Rows are points. Each table stands for the endless flat space through its points: a line for two points, a plane for three, and so on. The two share one point or none. Which?
In the rows, zero is written as 100.

First (3 x 4):
113,60,75,120
136,92,99,93
115,62,90,111
Second (2 x 4):
122,86,73,115
118,87,66,121
They share: 130,84,87,103

First (3 x 6):
110,71,128,87,72,134
103,89,148,98,59,147
79,75,128,50,83,123
Second (2 x 6):
86,78,116,65,90,132
79,80,109,59,98,132
They share: 100,74,130,77,74,132

First (4 x 8):
97,66,117,125,97,103,143,116
96,72,135,110,87,93,139,115
93,48,129,139,91,105,147,102
114,104,106,80,92,83,131,138
Second (3 x 8):
102,89,114,84,79,69,106,93
95,88,113,84,78,78,131,133
82,77,94,100,67,73,126,125
They share: no point

First (2 x 11):
54,130,62,72,97,96,97,108,74,149,56
89,125,102,87,112,126,107,73,99,114,91
Second (3 x 11):
71,123,81,75,118,109,89,88,93,138,70
77,112,92,68,91,130,113,83,93,132,89
67,117,99,73,92,115,109,86,85,126,72
They share: no point

First (5 x 12):
120,138,76,51,161,90,78,94,97,76,47,146
74,85,105,46,116,111,113,60,128,73,52,127
86,77,107,43,127,118,117,52,115,90,40,116
135,123,52,72,125,105,63,85,85,67,83,128
133,75,82,65,116,144,95,56,85,96,64,92
Second (4 x 12):
140,116,66,47,162,134,66,103,106,51,40,116
133,112,70,55,142,129,70,91,107,54,55,117
121,121,110,96,93,127,85,65,127,49,87,130
126,128,118,99,99,132,84,69,133,43,81,132
They share: 115,101,70,68,109,117,81,73,101,67,81,120

First (6 x 18):
86,108,117,90,86,85,91,94,102,113,117,82,95,126,122,92,110,77
157,103,147,135,106,121,116,137,45,109,105,50,48,107,44,169,132,136
164,77,135,132,105,89,127,104,94,120,94,65,26,94,78,184,115,152
120,93,140,131,82,101,151,104,113,145,71,89,58,126,113,136,119,150
50,91,54,33,58,57,55,99,113,76,152,66,83,161,163,87,81,56
125,60,129,89,96,65,113,89,88,130,139,51,42,138,89,138,87,124
Second (6 x 18):
96,86,93,80,77,101,120,105,86,102,162,60,46,132,118,142,100,109
106,92,105,159,98,77,95,123,91,111,76,95,79,106,94,109,101,98
88,91,109,109,65,114,127,77,87,118,117,63,81,116,107,84,125,97
101,107,119,125,65,121,95,79,95,113,62,69,105,120,103,61,144,90
119,95,97,83,85,74,86,158,105,76,160,67,22,139,125,188,86,107
107,76,63,120,115,86,98,117,66,99,127,90,56,134,104,157,77,120
They share: no point

First (6 x 20):
66,86,113,105,72,136,114,98,107,110,115,69,138,124,131,129,141,110,130,89
88,30,96,41,94,113,101,158,128,87,102,91,107,158,71,98,83,119,117,83
71,89,83,100,72,149,81,97,111,99,97,89,112,128,121,137,125,120,126,73
94,58,76,67,85,131,60,122,110,70,97,96,98,147,94,116,98,130,106,63
80,29,143,47,63,72,105,148,152,74,127,107,113,128,89,91,120,114,98,85
87,88,75,86,72,155,93,103,114,92,76,98,88,107,112,157,99,143,139,99
Second (7 x 20):
60,52,70,53,68,132,95,96,138,27,105,122,132,150,126,143,133,110,108,55
68,68,114,106,67,142,99,135,89,106,113,95,127,132,109,99,131,139,115,62
48,45,132,38,67,169,81,113,105,76,76,104,151,137,136,98,100,131,125,96
107,101,92,139,62,88,103,126,123,92,171,85,104,127,85,102,158,137,126,84
98,56,88,132,67,100,87,111,97,106,117,55,143,108,89,101,117,171,89,58
70,42,108,81,71,141,102,117,112,84,96,91,136,122,118,131,121,118,90,57
94,60,132,70,67,122,101,111,147,78,127,83,125,112,115,125,125,101,111,116
They share: no point
